Each row of a before or after table is a point. The points were changed in one or more steps. Then noise was added and the rows were shuffled. The steps act on columns, c1 being the first. Write out the steps. A step turns or swaps two columns, mirrors them in a line or flattens them onto one, adds a multiple of one to another, or multiplies or shifts one. Angles are multiples of 10 degrees, from the lower column toward the higher: turns from -170 to 170, lines from 10 to 170 but not 90. Use the fewest steps. Two steps may share a column if one is a turn and the other turns, adds or multiplies; they go together, in the order done. Otherwise the lowest column goes first.

Before (14 x 2)
[[-75 -66]
 [-62 -18]
 [-26 -13]
 [ 53 -27]
 [ 23  22]
 [-49 -58]
 [-50  42]
 [ 48 -66]
 [ 41  43]
 [ 30   2]
 [ 14  41]
 [-23  28]
 [  3 -15]
 [-30 -39]]
After (14 x 2)
[[-51   4]
 [-77   1]
 [-26  -3]
 [  4   3]
 [-61  -2]
 [ 53   0]
 [ 49   3]
 [ 26  -2]
 [-49  -3]
 [-29   2]
 [ 13  -1]
 [ 31   0]
 [-28   0]
 [ 39   0]]
Steps: multiply c2 by 0

Before (13 x 4)
[[-34 -74  17  38]
 [ -5 -17 -33  34]
 [-51 -38 -17  10]
 [-15  12  29 -26]
 [-20 -48   7  46]
 [ 16  -5  -1 -12]
 [-54 -57  10  19]
 [ 19  22  -5 -27]
 [ 38  20  47   4]
 [ 22  -6 -32 -23]
 [ 37  20  22 -32]
 [-61 -44  -3  54]
 [-53 -35 -13  54]]
After (13 x 4)
[[ -8  22  -4 -38]
 [ -1  20  22 -55]
 [-19 -57  10  70]
 [ 29  20  47 -30]
 [-26 -38 -20  56]
 [  7 -33 -12  87]
 [ -3  -7 -31 -28]
 [ 23 -47   6  60]
 [ 23 -16 -36  32]
 [-28  11  28  -9]
 [  2 -44  -5  95]
 [  0  -5  -1 -19]
 [ 10 -73  17  73]]
Steps: turn c1 and c4 by -50 degrees; add -0.3 times c2 to c4

Before (11 x 8)
[[ -5  27   5   6 -36  -9 -12 -36]
 [ 24 -21  37  53 -12 -23  16  -4]
 [ 30 -36   4  51  18 -43   1   1]
 [ 11 -46  -3   2  26 -33  14  71]
 [-27  20   9  38 -29  -9   5 -16]
 [ 40 -44  25  -2  12 -15  20 -23]
 [ 40   2   8  30  -5 -59  21 -17]
 [ 49  19  -5 -27  -3  36 -30  13]
 [ 17  -4  14  29  32 -53 -20 -16]
 [ 30 -15  -8 -14 -62  28 -36 -10]
 [ -1  28 -45  -2 -16  37  -3 -14]]
After (11 x 8)
[[ 15  27  11   2  33  41 -62 -16]
 [ 40 -22  16  15   9  42  10 -23]
 [ 30 -30  -9 -45 -62  -7  12  -8]
 [ 54  -2  -4 -48  -3 -38  41  11]
 [ -6  -3 -34  -5 -20 -48   1 -13]
 [ 41  38   5  41  -5  43 -44 -14]
 [ 28   1   7  33  18  58 -94   1]
 [ -6  25   4  -6 -35 -10 -15 -35]
 [ 27  -5  25  51 -12  29 -91  -3]
 [-25  25   7  31 -29  -4 -73 -16]
 [ 11 -12  -2  16  30  53  -1  75]]
Steps: mirror c2 and c6 in the line at 160 degrees; multiply c3 by 0.7; multiply c4 by 2; turn c4 and c7 by -70 degrees

Before (14 x 9)
[[-57  46 -24 -39  -4  -6 -16 -10 -33]
 [ 25  35 -24 -53  39  20   1  42  56]
 [ 43  59 -27  37 -26  -9  44  63  15]
 [-37  24 -35 -73 -33 -19   1  -2  -8]
 [ -8  27 -20 -21  18 -57  -9  22 -33]
 [ 42  -2 -36  15   7 -22  79  42  20]
 [ 63  29 -78  20 -22  -3  10  -1  26]
 [-14   2  -1   8  -4 -56 -16  38  14]
 [ 68  45 -85  45  23   1  70  64  63]
 [ 64  31   7  27  25  -2  47  61  26]
 [  8  -1 -47   8 -21  20   3 -15 -34]
 [-64 -17 -42 -32 -58  -3 -44  21 -55]
 [ -3  16 -29  62  24 -17  40  46  21]
 [ 33  24 -65  35 -60  26  42 -39  49]]
After (14 x 9)
[[ 60  -4 -29  36 -36   0  32 -67  -2]
 [ 40 -34  14  28 -69 -21  40 -42   1]
 [ 22 -31 -19 -39   8 -57   2  11  -5]
 [ -2 -42  -9 -49  -4 -17 -12  35  52]
 [-39 -69  -2  62 -51  24   0 -35   4]
 [ -1 -82   2  32 -18  -4  -1 -64   1]
 [ 42 -32 -27  11   8  19  16 -25  76]
 [ 25 -35  30 -62  25  -1 -45  61  -9]
 [ 46 -33  -7  56 -30 -16  28   1 -35]
 [-13 -38 -34 -51  13  -8  -6  57   7]
 [ 40   0  -2  17  12 -55  -9  11   2]
 [ 64 -47 -45  33 -44  -9  15 -43 -18]
 [-15 -46  17 -24  -9  21  -4  -9 -29]
 [ 65 -97 -11  78 -57   1  44 -66   4]]
Steps: turn c1 and c8 by -90 degrees; turn c2 and c3 by -110 degrees; turn c4 and c9 by -50 degrees; multiply c5 by 0.4; turn c5 and c7 by 60 degrees

Before (8 x 12)
[[ 10 -12  32  -3  -7 -46   9  12  -2 -62 -29  -8]
 [ 17 -18 -30  15 -15  -7  -3  12  17 -16 -16  18]
 [ 33  13   6  15   8  33  16 -19  26 -16  -6 -39]
 [-53  -4  -2 -14  19   5  37 -29  24  -8  32 -53]
 [  9 -32   6   0 -17  26  19  29  18  33   5  -9]
 [ 43   1 -38 -15 -10  -6  -1  20 -12 -19   7  -4]
 [-30 -17 -24 -23  11 -26  14 -44  20  44  45 -29]
 [  9  35  18  14 -20  15 -13   6  27 -22 -12  12]]
After (8 x 12)
[[-12  11 -22  -2 -60 -46   9   9  -4 -62 -29 -10]
 [ 13  32   4  15 -21  32  17  10  27 -16  -7 -12]
 [ 36  10 -28  14 -14  14 -15  -4  28 -23 -12   4]
 [  2  42  10 -15  95  -7  -1  10 -12 -18   6 -12]
 [-34   9 -19   0   9  27  19  17  18  32   5 -19]
 [-17  17   3  15  83  -7  -2  -4  18 -17 -17   5]
 [-17 -31  21 -24  37 -25  14  -3  20  44  45   5]
 [ -5 -52  18 -15 -19   5  37  14  24  -8  33 -16]]
Steps: swap c1 and c2; turn c3 and c5 by -120 degrees; multiply c5 by 2.5; flatten c8 and c12 onto the line at 130 degrees
